Every row gives one point. The points of each table are mixes of a few directions, plus a little noise. Count the directions of each table, and those that both share. Where both have some left over, give the other angles between the two spaces (their principal angles), to ten degrees, smallest first.
(in the rows, 128 means zero)

First (4 x 2):
[[107 166]
 [176  44]
 [106 166]
 [124 136]]
Second:
[[ 57 154]
 [205  99]
 [143 122]
 [109 136]]
Directions: first 1, second 1, shared 0; angles 40

First, 6 rows:
[[191 144 106 118 109   8]
 [ 94  67 102 157 195 103]
 [150 122  81 136  41 137]
 [111 131 152 124 135 175]
 [ 91 189 162 116 138 200]
 [131 119 170 117 151 144]]
Second (8 x 6):
[[ 97  50 139  89 121 145]
 [158  72  83 124 147 142]
 [ 34 196 245 107  76 108]
 [174 195  98 170 145 114]
 [140  61  98 112 140 145]
 [185 177  82 169 150 119]
 [ 85 115 168 105 110 129]
 [150 156 113 147 138 123]]
Directions: first 4, second 2, shared 0; angles 30, 60

First:
[[127 127 140 128 124 152 134 146 122 129 134]
 [102 134 102 119 150  86 121 127 135 125 142]
 [156 131 131 126 131 124 121  94 114 131 107]
 [154 136 124 118 147 111 117  89 106 131 110]
 [107 124 126 133 121 130 134 154 143 125 143]
 [102 118 145 140 102 170 147 185 146 125 151]
 [112 109 141 161  67 158 143 167 180 121 131]
 [167 146 117  99 181  92 107  60  76 135 105]]
Second:
[[130 128 126 131 128 129 126 127 129 125 128]
 [105 129 149  91 123 118 146 143 129 161 121]
 [123 128 132 120 127 126 132 132 128 135 125]
 [120 128 135 116 126 125 133 132 128 138 126]
 [108 129 145  96 124 120 143 141 129 158 122]
 [202 125  64 249 145 158  70  80 124  20 151]
 [145 127 113 157 131 135 114 116 127 103 133]
 [111 129 143 101 124 122 141 140 129 153 124]
 [107 128 146  93 123 119 145 142 129 159 122]
 [128 128 127 128 128 127 128 128 127 128 128]]
Directions: first 3, second 1, shared 0; angles 70

First:
[[165 135 169 131 100 169 162  45 168 143 130 106 119  62 179 108 111 127]
 [124 125 134 122 134 119 131 138 128 132 130 132 124 132 128 124 128 134]
 [124 114 184  93 149  96 162 143 148 156 139 142 102 119 152  94 122 159]
 [ 86 119  88 121 162  78  93 223  85 115 127 155 135 201  73 146 146 132]
 [159 115 249  81 130 124 211  66 197 183 146 126  81  49 214  60 103 172]
 [110 139  44 163 123 136  71 164  82  89 115 127 161 178  71 176 145  96]
 [126 139  78 155 115 148  96 127 107 104 119 120 150 144 102 158 135 103]
 [130 140  79 158 111 154  97 119 109 103 118 117 151 138 105 158 134 101]]
Second:
[[133  91  99 198 121 102 131 134 135 115 111 152 133  91 118 144 165 110]
 [125 123 116 174 121 144 137  46 154 152  84 114 192  86 170 114 119 107]
 [136  95  61 203  71 132  98 148 101  60 100 144 140  42 106 127 158  64]
 [ 93  68  80 196 136  98 107 155 112 117  96 169 159  97 108 106 159  76]
 [145 132 187  74 112 152 153 117 142 131 155 121  82  90 156  85 105 137]
 [128 178 135  71 126  93 122 174 108 115 119 105 144 162 131 143 108 177]
 [122 162 156  54 170 123 125 177 117 146 177 124  80 237  94 158 120 179]
 [161 130 150 154 127 151 157  63 169 153 139 118 112 115 149 151 136 140]
 [137 154 140  73 101 204 109 116 108 108 164 106  92 133 118 108  96 102]
 [ 98 148 157  82 198  80 141 150 136 184 132 129 144 227 130 143 118 189]]
Directions: first 2, second 6, shared 2
